Each wall is flat, endless, passes through zero and stands at right angles to its row. A trip goes straight from one point to another. Which walls does it cross, in order?
In the rows, zero is written as 128.

Walls:
(1): [185 102  79]
(2): [124 121  96]
(3): [174  48  38]
(4): [ 87 128  97]
(5): [ 83 169  87]
(6): [114 142 180]
(7): [174 166 136]
(8): [133 135 216]
(9): [ 91 109 116]
(10): [188  87 166]
Trips:
[108 113  69] to [111  85 119] => 5, 10
[ 59  99 191] to [105  76 138] => 10, 3, 2
[121  76 155] to [160  71  68] => 1, 6, 2, 8, 4

Walls:
(1): [170 101  85 145 136 125 141  95]
(2): [107  83  93 116 170  53 185 123]
(3): [ 95 123  45  40 132 130 160 113]
(4): [103 235 203 145 212 198 160  88]
(5): [138 146 120  50 138 161  83 168]
(6): [105 130 127 144 147  72 116 137]
(7): [114 117 151 115 117 156 190 125]
(8): [166 157 132 129 190 216 191  87]
(9): [ 70  93 126  95 181  34 107 139]
(10): [159 125 155  78 178 183 129  82]
(11): [ 64  97 105  84  91 130 114 177]
Trips:
[130 154 166  77  38  42 140  77] to [135 108  75 107 132 156 164 175] => 5, 6, 1, 9, 8
[174  30 134 147 157  38 142 129] to [ 59 120 134 172 177  66  69 154] => 11, 1

Walls:
(1): [ 63 122 104  50 174  32 111 150 117 139 127 100 123  46]
(2): [111 131 120  82 114  87 134 119 149 152 134 219  88 124]
(3): [121  94 107 131  82  68  83 139 100 161  97  75 203 172]
(4): [134 174 107 113 122 155 105  67 120  94 104 203 108  78]
(5): [105  86 192 104  79 128 163 200 180  95  74 134 115 187]
(6): [155 186 120 117  62  23  79 106  88  67 129 125 189 102]
(7): [ 94 132 150 166 114 175 133 152 129 110 123  78  99 102]
(8): [120  92 141  65 139 181 179 108 172  63 126  71 129 102]
(9): [172 136 193  69  90 201  73 136 121 109  90 130 110 170]
(10): [107 144 122 162 135 119  59 108  95  64 173 150  86 174]
Trips:
[ 85 157 141 155 108 120  85  75 172  78 119 187 132  79] to [ 54 218 135 104 122 121 111 174 196 103 175 177 170 211] => 7, 5, 1, 9, 4
[ 89  67 128 145  91 132 110 119  13  83 196  89 140 221] to [ 86 129 140 153  93 202  42  65 125  82 173 177 118 137] => 5, 4, 3, 2
[ 65  50 165 170 161 148 127  86  82 131 165  74 197 173] to [176 108 144  71  47 125  60 165 142 163 172 197  81 149] => 5, 9, 8, 7, 2, 6, 4

Walls:
(1): [177 119 193 101 138 120 114  94 166 153 133 131 185 109 126 115 136 140
  33  94 141  88  98 145 106 181 167 118 109 114  82  98]
(2): [ 65 135 110 128  52 121 158  45 106 180 145 128 105 107 147 125 120 152
 126 167 116 137 177 156  91 127 166 133 127 169 181 115]
(3): [144 165 131 123 113 119 156 115 101 157  25 121 182  55 106 151 102 108
 183 143 101 109 142 131 171 112  81 158 141 145 148 124]
(4): [145 147 109 131 111 139  69 126 160 125  69 160 134 142 249  91 152 146
 128  83 175 164  81 149  92 131 196  90 103  84 120 176]
(5): [100 161 161 149 117 122 127 119  77  99 116 227 123 120 136 102 150 164
 167  77 168 164 172 152 130 122  66 130 167 175  77 116]
(6): [178 174 132 114 143 236 116  74 129  75 216 161  59  95 100  84  84 145
 134  88  93 138 103 142 237  78 148 133  81 197 102 134]
(7): [ 91 180  99 123 152 157 154 113 109  65 145 211 162  99  81 101 164  94
 153 189  67  44  60 101 146 124 106 103 169 136 194 127]
(8): [105 138  55 116 153 111 113 117  76 104 127 220  90 179 173  57 111 193
  84 170  67 141 148 148 156 101 119 133 115  78 144 162]
Trips:
[187 116 124  89 162 130  88 134 170 179 175 117 139 155  91 130 102  43
 139 138 181 102 162  59  21 191 124  24 106  66  64 173] to [134 148 130 213 116 137 103 127 149 129  89 138 188  86 220 107 204  72
  66 127 107 100  73  93 104 211 112 135 157 150 130 164] => 7, 3
[140 108  95 140 156  85  63 101  99 148  67 139 171 130 155 138 112  88
 138 132 154 197 130 177  82 119 127 129  86 149 132  87] to [110  95  81  93 236 132 168 129 163 186 137 147 158 168 181 122 145  83
 137 149 117 117  49 155 126 157 100 119  88 138 158  99] => 5, 2, 7, 3
[ 57 135 160 132 108 227 168  80 141  90 144  90 135 114 127 123 113 147
  74 156  88 115 169 104 156 146 116 163 119 106 146 127] to [102  69 107 147  51 159  48 133 171 158 117 134  86 114  93 114 115 164
 123 155 127 115 133 140 183 184  86 162 121 125 172 156] => 1, 7
[135 156 126 133 101 185 153  84 110 105 128 148 154  87  90 133 173 130
 124 100 126 171  90 106 154 137 141 142 124 174 156  78] to [156 118 150 132 132 162 118 102 130 174 160 132 101  87 122 142 201  70
 150 104 225 168 127  64  98 128  79 175 125 127 143 131] => 1, 7, 2, 3, 6
[110 145 180 103 165 135  53 117  83 105 142 132 125 102 141 168  71 194
 159 152 126 141 186 140 135 119 113  88  89 117 143 111] to [124  77 181  85 152  91 105 190 185 135  99 139  81 155 182  67 121 120
 157 106 153 208 149 127 170  90 141  74 161 172  88 128] => 4, 3, 2
